Rows are points. Each copy is the shape, with its points in the same order, stretched, turned, moved and blurred by noise. Some copies are also mirrored. Which?

Shape (7 x 2):
[[ 52  46]
 [ -7   2]
 [ 53 -27]
 [-21  -8]
 [ 47  25]
 [ -3 -30]
 [-11  26]]
Copy 1 (7 x 2):
[[-37 -53]
 [-19  15]
 [ 31 -28]
 [ -8  34]
 [-21 -31]
 [ 20  12]
 [-39   8]]
Copy 1 is: mirrored
Copy 2 (7 x 2):
[[ 67  47]
 [  4  -1]
 [ 60 -21]
 [-19  -8]
 [ 56  19]
 [  0 -29]
 [  2  28]]
Copy 2 is: only turned
Copy 3 (7 x 2):
[[ 64  -3]
 [  6   5]
 [ 23 -41]
 [ -8  10]
 [ 55 -11]
 [ -5 -15]
 [ 16  29]]
Copy 3 is: only turned
Copy 4 (7 x 2):
[[ 77  13]
 [ -5   4]
 [ 44 -45]
 [-21   2]
 [ 62   0]
 [-13 -25]
 [  5  26]]
Copy 4 is: only turned

Shape (10 x 4):
[[ -5   8  22  14]
 [  7  24 -95  20]
 [ 36   6 -20 -34]
 [ 28  26 -44  -9]
 [-27  38  41  35]
 [ 47  32   0   7]
 [  0  -4   8 -51]
 [-12  -5  21  31]
 [-27  -5  35  13]
 [-10   2  -3 -38]]
Copy 1 (10 x 4):
[[-13 -12  14  14]
 [ 61  18 -94  48]
 [ 22  18 -32 -45]
 [ 27  26 -51  -2]
 [-47  -8  24  51]
 [  5  43   2  -3]
 [ -7 -13 -22 -56]
 [ -3 -20  18  29]
 [-20 -32  20  15]
 [ -4 -16 -32 -35]]
Copy 1 is: only turned
Copy 2 (10 x 4):
[[-24   4  -6  11]
 [-37 -93   3  25]
 [  8 -26  47 -14]
 [-19 -51  34   3]
 [-63  13 -14  24]
 [-10 -12  42  21]
 [ -1  -1  17 -43]
 [-19   2 -27  28]
 [-18  11 -27   6]
 [-14 -13   7 -33]]
Copy 2 is: mirrored
Copy 3 (10 x 4):
[[ 13   7  39  15]
 [ 25 -21 -59  57]
 [ 16  -1 -24 -26]
 [ 23   6 -33  10]
 [  4  43  62  39]
 [ 44  25  -2  -1]
 [-17  -5   4 -30]
 [ 20   2  51  26]
 [ -1   3  54  17]
 [-16  -4   2 -14]]
Copy 3 is: only turned

Shape (9 x 6):
[[ 22  22  26  16 -41 -24]
 [ 46  30  72 -19  51  12]
 [-36   9  14 -17 -21 -19]
 [ 12  18   1  90  -9 -21]
 [ 33  16  14  14  20 -12]
 [ 37  11  -9  -9 -34  77]
 [ 18  27  -8  17  12 -24]
 [ 41 -37   4 -14 -37  12]
 [-18  13  -3  -9  20   2]]
Copy 1 (9 x 6):
[[ 20  13  -7  33 -42 -56]
 [ 63  54  26  -4   2 -13]
 [-20  -1   1 -26 -31 -29]
 [-22  13  13  77   9 -51]
 [ 17  33   0  27   3 -13]
 [ 48 -17 -46  -1  41 -68]
 [-17  34 -13  25  -2 -17]
 [ 42 -33 -37  26 -17 -20]
 [-19  17   0 -24   9 -13]]
Copy 1 is: mirrored
Copy 2 (9 x 6):
[[ 11  21   7  47 -26 -14]
 [ 14  84  74 -43  35 -28]
 [-38  -5  12  -6 -50  10]
 [-31  -8 -11  79  29 -42]
 [ 10  17  16  -1  29 -24]
 [ 41   1  44  42  44  74]
 [ -7   4 -16   2  18 -19]
 [ 54 -42  52  28  -4   5]
 [-32  -3  14 -26   5  10]]
Copy 2 is: only turned
Copy 3 (9 x 6):
[[-38  17   1 -21 -45 -48]
 [ 34  25  47 -28  45 -66]
 [-25  47  33  22 -34  -9]
 [-87 -27 -20  -1   9 -43]
 [ -5  16   1  -2  19 -48]
 [ 31   7 -18 -75  -6  34]
 [-28  34 -14  12  14 -41]
 [ 36  -9 -23 -15 -47 -13]
 [-11  39  21  18  18  -4]]
Copy 3 is: mirrored
Copy 4 (9 x 6):
[[ 18  43 -36  -2 -35  14]
 [ -4  59  81 -37 -17   3]
 [-31   6 -52 -14 -13   5]
 [ 34  52 -12  81  -6  -7]
 [ 13  27  30  11 -25   1]
 [ 34   6  -2 -28  22  74]
 [ -1  11  11  37 -35   2]
 [ 45 -15 -21 -41  -3   5]
 [-25  -9  -2   6  -7  10]]
Copy 4 is: mirrored

Shape (15 x 9):
[[  9  15 -19  -1   7 -18   9 -25 -45]
 [-10  -4   1  -5  -7 -39  23 -47 -13]
 [ -5  -8 -19 -11  15 -37   4 -40 -11]
 [-11 -18 -17  -9 -27 -35   2 -36   2]
 [-40 -22  -5  14 -11  -8  27 -28  21]
 [ -9 -24  37  37   9 -20 -22  13   6]
 [ 30  -9 -39 -29  33 -10   3  -6 -33]
 [ 18  20 -27 -31  10 -10  20 -21 -28]
 [  0  -7  26  27 -24   7 -43  -4  26]
 [ 28  41 -11  -6  35  10 -39  23  34]
 [-14 -15  24  -4  -6  34  27 -34  32]
 [-21  16 -12 -33   7 -14   6  -9 -21]
 [ 17  44 -45   6  36  52  -8  13  22]
 [ 35  35   3  20  17  23  -1  30  44]
 [-12 -20  14   6 -30   6  30   6  19]]
Copy 1 (15 x 9):
[[  1 -13 -17   6  43 -13   7 -13  23]
 [-14  -6   9  -4  18   5 -13 -57  15]
 [-19 -15   7  13  11   5 -16 -31  33]
 [-18  -3  -1  -4  -9   6  -6 -43  -5]
 [-21  -4  34   8  -2  26 -26 -31 -32]
 [ 14  48  20  31 -19 -21  10  -5  -2]
 [ 21 -37  -6  10  22 -20 -17  18  46]
 [  8 -24  -7 -23  43   0  -3   0  34]
 [ 20  52  -9  15 -26  22  37   5 -16]
 [ 18  25   6 -12   0  31  42  77  44]
 [ 29   4  28 -10   4  58 -27 -17 -24]
 [-17   9  -5 -15  34   4 -28   0  18]
 [ 22 -16   7   5  32  49  32  95  14]
 [ 39  18  32 -27   4  26  53  65  11]
 [ 15  13  31 -24  -9   2  -5 -19 -42]]
Copy 1 is: only turned
Copy 2 (15 x 9):
[[-25  47 -12  18 -14 -34 -22 -19   4]
 [-24  -2 -16   8 -43 -55  -8 -26   3]
 [ -3   3 -18  24 -34 -45 -19  -1  -2]
 [-23  -7   8  16 -49 -34   8  -4  14]
 [-16 -48 -14  10 -31 -19  23 -33   2]
 [ 42 -12  23  -9  31 -30  11 -27  26]
 [ -5  35 -27  17  -1 -19 -49  29  12]
 [-23  37 -37   0 -23 -19 -23   8  -2]
 [ 36  -9  47 -24   1  13  16 -25   5]
 [ 89  38 -28 -24  16  44   1  24 -16]
 [ -7 -58 -15 -42 -19   4 -13 -29 -29]
 [-20  12 -20   4  -9 -21  14  16 -17]
 [ 50  39 -49  -5   9  66 -15   0 -25]
 [ 81  28 -40 -43  19  46   4 -12  15]
 [-15 -32  -4 -30  -8   0  26 -23  28]]
Copy 2 is: mirrored
Copy 3 (15 x 9):
[[ -3  27 -11  -3 -42   4 -26  28 -16]
 [ 23   7  13  -6 -56 -12 -40  22  25]
 [  2   6   1   1 -37 -27 -40  29  15]
 [ 10  -5 -11  11 -52   1 -37  16  33]
 [ 35   6  19  20 -15   3 -43  -1  52]
 [ 77  -8  -2  13   7 -18  41   8  22]
 [-22  -4 -19  -6 -14 -16 -38  18 -32]
 [-27  15  -8 -20 -33  10 -38  20 -12]
 [ 59   5 -34  -4  -7   2  47 -16  38]
 [-12  16 -39 -35  41  -7  40  22  17]
 [ 46   4  18 -29   3   9 -19 -41  45]
 [-30  12  16  11 -34   1 -17  11   7]
 [-28  38 -37 -24  58  24  -6  -5   4]
 [ 27   8 -35 -50  52  24  31  14  26]
 [ 45 -16   6  -3  -9  38 -12 -14  37]]
Copy 3 is: mirrored
